Each row is a point. Each copy is the shape, with its points in the same order, stretched, turned, moved and blurred by noise. Some copies are also mirrored. Which?
In the rows, zero is written as 128.

Shape (7 x 2):
[[120 113]
 [118  94]
 [ 87 109]
 [146 128]
 [128 139]
 [167  87]
 [157 144]]
Copy 1 (7 x 2):
[[121 119]
 [107 108]
 [144  90]
 [116 150]
 [135 138]
 [ 70 145]
 [119 167]]
Copy 1 is: mirrored
Copy 2 (7 x 2):
[[120 148]
 [ 98 163]
 [ 88 134]
 [144 152]
 [141 132]
 [141 196]
 [161 145]]
Copy 2 is: mirrored
Copy 3:
[[140 105]
 [145  87]
 [174 105]
 [118 122]
 [132 132]
 [ 93  78]
 [104 138]]
Copy 3 is: mirrored
Copy 4:
[[111 114]
 [ 97 101]
 [128  87]
 [103 144]
 [123 134]
 [ 57 128]
 [111 166]]
Copy 4 is: mirrored

Shape (9 x 3):
[[129  98 147]
 [106 131  87]
 [128 136  86]
 [102 128 112]
 [156 115 120]
 [135 168 126]
 [125 168  90]
 [157 139 123]
 [177 101 169]]
Copy 1:
[[133 115 151]
 [128 148  88]
 [119 131  85]
 [119 145 113]
 [125  89 117]
 [ 71 129 108]
 [ 82 137  83]
 [ 97  95 116]
 [110  62 166]]
Copy 1 is: mirrored
Copy 2:
[[148 167 119]
 [103 109 120]
 [120  98 127]
 [107 134 126]
 [161 125 125]
 [127 120 169]
 [105  91 155]
 [153 122 149]
 [194 168 135]]
Copy 2 is: mirrored

Shape:
[[127 131 167 126]
 [118 135 111 154]
 [117  86 110 161]
 [175 180 106 143]
 [137 140  77 131]
 [110 114 152 102]
 [150 142 153  98]]
Copy 1, 7 rows:
[[128 137 182 133]
 [117 138 114 149]
 [100  99 121 174]
 [190 151 111 124]
 [143 126  86 124]
 [100 107 165 111]
 [152 117 166 108]]
Copy 1 is: only turned
Copy 2 (7 x 4):
[[131 145 154 138]
 [105 136  93 143]
 [ 96  90 104 144]
 [167 167  72 157]
 [132 132  63 119]
 [123 132 151 106]
 [166 152 141 119]]
Copy 2 is: only turned
Copy 3, 7 rows:
[[105 115 130 110]
 [136 141 140 158]
 [133 103 164 173]
 [191 150  95 121]
 [176 160 154 148]
 [106 126 164 106]
 [139 124 137  84]]
Copy 3 is: mirrored

Shape (9 x 4):
[[ 74 132 145 123]
 [123 149 107  92]
 [130 104 100 102]
 [147 134 112 142]
 [143 130 108 101]
 [ 73 138  96 144]
 [ 80 149 100 133]
 [143 123 121 109]
 [136  77  69 134]]
Copy 1 (9 x 4):
[[180 147 115 124]
 [116 135  81  96]
 [125  89  91 115]
 [103 121 126 136]
 [107 112  97 103]
 [154 149  87 164]
 [147 157  85 145]
 [114 106 116 105]
 [114  61  89 160]]
Copy 1 is: mirrored
Copy 2 (9 x 4):
[[ 81 114 137 143]
 [113 155 105 110]
 [142 116  90 114]
 [156 145 131 143]
 [140 142 106 109]
 [ 94 133 106 177]
 [ 91 143 108 166]
 [146 134 119 111]
 [173 103  68 144]]
Copy 2 is: only turned
Copy 3 (9 x 4):
[[ 72 156 135 120]
 [128 136 131  85]
 [122  98 102 101]
 [152 134 113 134]
 [148 116 118  96]
 [ 93 169  92 120]
 [102 167  99 113]
 [136 115 128 110]
 [127  81  61 128]]
Copy 3 is: only turned

Shape:
[[140 143 118  93 127 145]
 [101 108  76 139 145 154]
 [161 111 126 136 128 162]
 [116  95 135 112 158 116]
 [104 101 131  76 136 108]
 [114 134 116 137 159 154]
 [101 101 136 145 128 139]
 [ 99 183 102 144 120  67]
 [193  96 136 128 135 163]]
Copy 1, 9 rows:
[[137 149 123 113 131 147]
 [144 145 142 184 156 134]
 [158  93 140 130 140 152]
 [ 95 121 157 132 160 127]
 [ 85 152 166 116 137 124]
 [125 131 118 159 159 152]
 [107 103 149 162 133 137]
 [107 153  73 149 122  82]
 [169  75 153 107 148 154]]
Copy 1 is: mirrored
Copy 2 (9 x 6):
[[128 143 119  97 139 159]
 [ 95  90  98 133  95 153]
 [135 132 144 147 115 164]
 [137  82 120 111 142 127]
 [146  88 115  73 144 114]
 [ 94 109 123 141 152 152]
 [ 98 102 144 143 126 110]
 [ 93 150  71 133 157  68]
 [172 135 153 154 115 177]]
Copy 2 is: only turned
Copy 3 (9 x 6):
[[146 122 124  89 115 139]
 [135 101  84 133 139 200]
 [156  94 152 132 134 152]
 [103  98 101 105 160 125]
 [ 88 105  91  75 129 116]
 [133 135 109 128 158 177]
 [ 93 110 128 146 135 160]
 [121 159  57 173 114 110]
 [167  77 171 116 142 125]]
Copy 3 is: only turned

Shape (14 x 8):
[[136 158 138  82 117 128 103 139]
 [146 118 131  93 129 104 152 103]
 [105 103 125 151 101 167 157 125]
 [125 111  90 145 181 158 129 118]
 [ 75 131  72 124 142 117 103 122]
 [145 178 127  92 170 104 126 152]
 [151 180 147 156 151 124  76 116]
 [ 91 121 107 167 105 131 155  94]
 [136 124 151  98 115 132 158  85]
 [142 147 132 141 104 152 151 142]
 [141 137 134 164 144 122  92  81]
 [119 118 151 124 157 138 125 142]
 [ 66 181 112 147 116 144  81 100]
 [143 166 142 156 114 123  99 108]]
Copy 1, 14 rows:
[[155 156 131  99 120 158 108 114]
 [114 148  92 108 134 142 137 146]
 [ 91 115 122 173  85 144 114 164]
 [150 115 100 176 144 142 155 122]
 [138 117  91 148 106 121 128  71]
 [176 187 130 123 143 150 161  95]
 [143 150 149 141 202 122 103 100]
 [ 62 127  94 170 116 121 113 128]
 [ 85 148 106 113 135 172 122 150]
 [116 160 134 166 107 153 102 153]
 [105 118 113 144 202 111 105 123]
 [137 123 143 142 134 141 163 130]
 [103 122 126 157 133 144  88  53]
 [113 144 139 142 171 126  83 121]]
Copy 1 is: mirrored
Copy 2:
[[135 133 146  85 113 134  82 151]
 [ 95 115 153 122 130 137 127 139]
 [139 127 108 144  56 107 156 124]
 [117 159  71 123  96 172 150 117]
 [ 95 174  67 137 102 130 100 165]
 [145 150 130  82 163 156 114 173]
 [165 170 114  99 155 130  99  92]
 [112 157 102 161  93  85 157 125]
 [101 109 148 100 109 108 138 117]
 [163 144 146 122  92 124 147 132]
 [125 157 106 129 139 120 112  73]
 [149 111  92 109 115 143 121 129]
 [129 190  70 103 101  70  95 129]
 [154 162 132 121 135 107 108  98]]
Copy 2 is: mirrored
Copy 3, 14 rows:
[[143 147 149  79 114 119 117 150]
 [164 139 108  99  94 138 136 111]
 [111  95 132 166 102 142 158 145]
 [ 99 104 108 121 165 165 140 115]
 [ 55 144 107  99 115 114 100 111]
 [144 179 146  75 144 122 127 104]
 [135 124 174 103 166 146  78 100]
 [ 89 118 123 165  84 145 128 105]
 [152 119 132 110  79 162 151 120]
 [142 136 147 155 125 144 144 151]
 [129  95 145 112 141 160  85  91]
 [130 102 147 108 141 117 151 119]
 [ 50 131 170 111 105 143  84 118]
 [140 125 163 124 129 144  87 111]]
Copy 3 is: only turned

Shape (15 x 9):
[[118 130 146 131 125 113 137 179 154]
 [150 117 141 142 103 129 122 161 146]
 [129 163  93 159 145 145 132  77 103]
 [ 96 161 118 164 161 132 116  76  73]
 [110 135 116 154  85 100 128 104 130]
 [167 114 168 107 116 119 142 157 152]
 [106 153 137 152 139 145  86  73 108]
 [138 136 164 107 124 117 153 141 164]
 [ 98 117 127 139 126 133 142 128 154]
 [141 158 143  93 103 113 139 178 148]
 [145 159 147 130 124 118 131 144 187]
 [102 121 109 103 108 122 112 115 139]
 [121 168 101 166 168 145  81  89 103]
 [116 129 112 128 105 159 137 124 138]
 [149 118 120 115 141  97 131 142 156]]
Copy 1 (15 x 9):
[[117 138 112 117 144 142 172 172 149]
 [145 126  93 142 125 126 163 141 158]
 [ 98 131 146 184 146 112 101  94  85]
 [ 93 133 189 190 123 106  81 136  69]
 [ 94 122 149 141  89 131 147 113 147]
 [174 160 107 128 144 150 173 137 156]
 [116 135 185 182 125  86  88 119 123]
 [141 170 133 119 155 143 177 133 151]
 [109 121 142 106 138 105 157 134 124]
 [120 183  93 118 146 171 150 158 171]
 [119 150 123 144 176 139 182 121 177]
 [112 130 141  95 124 127 104 125 154]
 [102 113 157 203 158  99  70 123 109]
 [113 140 113 117 131 102 129 118 127]
 [140 120 120 119 163 163 147 129 148]]
Copy 1 is: mirrored
Copy 2 (15 x 9):
[[140 104 174 116 130 103 155 155 149]
 [149  98 167 124 128 131 143 115 132]
 [128 178  97 174 120 158  82 124 127]
 [111 187 110 207 111 136  79 128 109]
 [111 115 122 170 113 147 148 113 148]
 [154 105 150  92 134  98 156 105 125]
 [101 154 129 173  94 141  69  94 114]
 [144 114 137  92 121  90 147 122 150]
 [126  98 136 134 137 112 118 148 150]
 [140 120 156  83 105 116 166 143 138]
 [139 122 158  92 114 115 139 120 181]
 [ 90 103 123 119 128 137 119 134 126]
 [103 188 142 178 115 163  60 119 123]
 [134 101 124 126 120 140 105 139 122]
 [117 126 143 103 164 120 146 130 150]]
Copy 2 is: mirrored
Copy 3:
[[121 127 119 119 124 103 147 142 188]
 [122 102 115 129  97 118 106 138 177]
 [ 63 144 113 146 113 119 111 113  70]
 [ 68 161 154 152 126 128 138 139  64]
 [119 147 122 196  96 102 111 134 145]
 [134 104 126 111  88 123 122  98 194]
 [ 82 179 139 158 111 157 101 142  95]
 [118 139 112 124  99 121 145  94 191]
 [103 132 105 163 141 127 138 130 161]
 [154 143 104  91  92  92 136 121 175]
 [ 88 160  93 119  96 115 117 107 188]
 [150 156 119 158 138 119  99 130 141]
 [ 52 170 137 124 130 130  85 147  66]
 [124 123  87 147 121 132 118 131 133]
 [114 126 135 123 128  95 100  97 170]]
Copy 3 is: mirrored
Copy 4:
[[124 132 148 112 113 105 129 141 192]
 [150 151 153 119 110 128 128 141 159]
 [109 160  73 159 143 110 164 145  67]
 [ 89 128  71 189 159 119 145 142  71]
 [159 144 135 162 118  68 140 120  95]
 [142 166 137  95 130 134 112 119 191]
 [101 137 111 170 194 123 136 144  74]
 [123 160 138  93 140 106 126 112 181]
 [125 124 137 125 134 106 161 114 148]
 [119 154 141  75 112  93 100 141 161]
 [127 173 146  95 146  84 146 154 176]
 [139 112 122 109 149  97 130 125 102]
 [ 95 133  75 174 174 115 154 186  73]
 [126 141 136 106 130 123 153 126 100]
 [148 129  99 109 119 102 130 144 177]]
Copy 4 is: mirrored
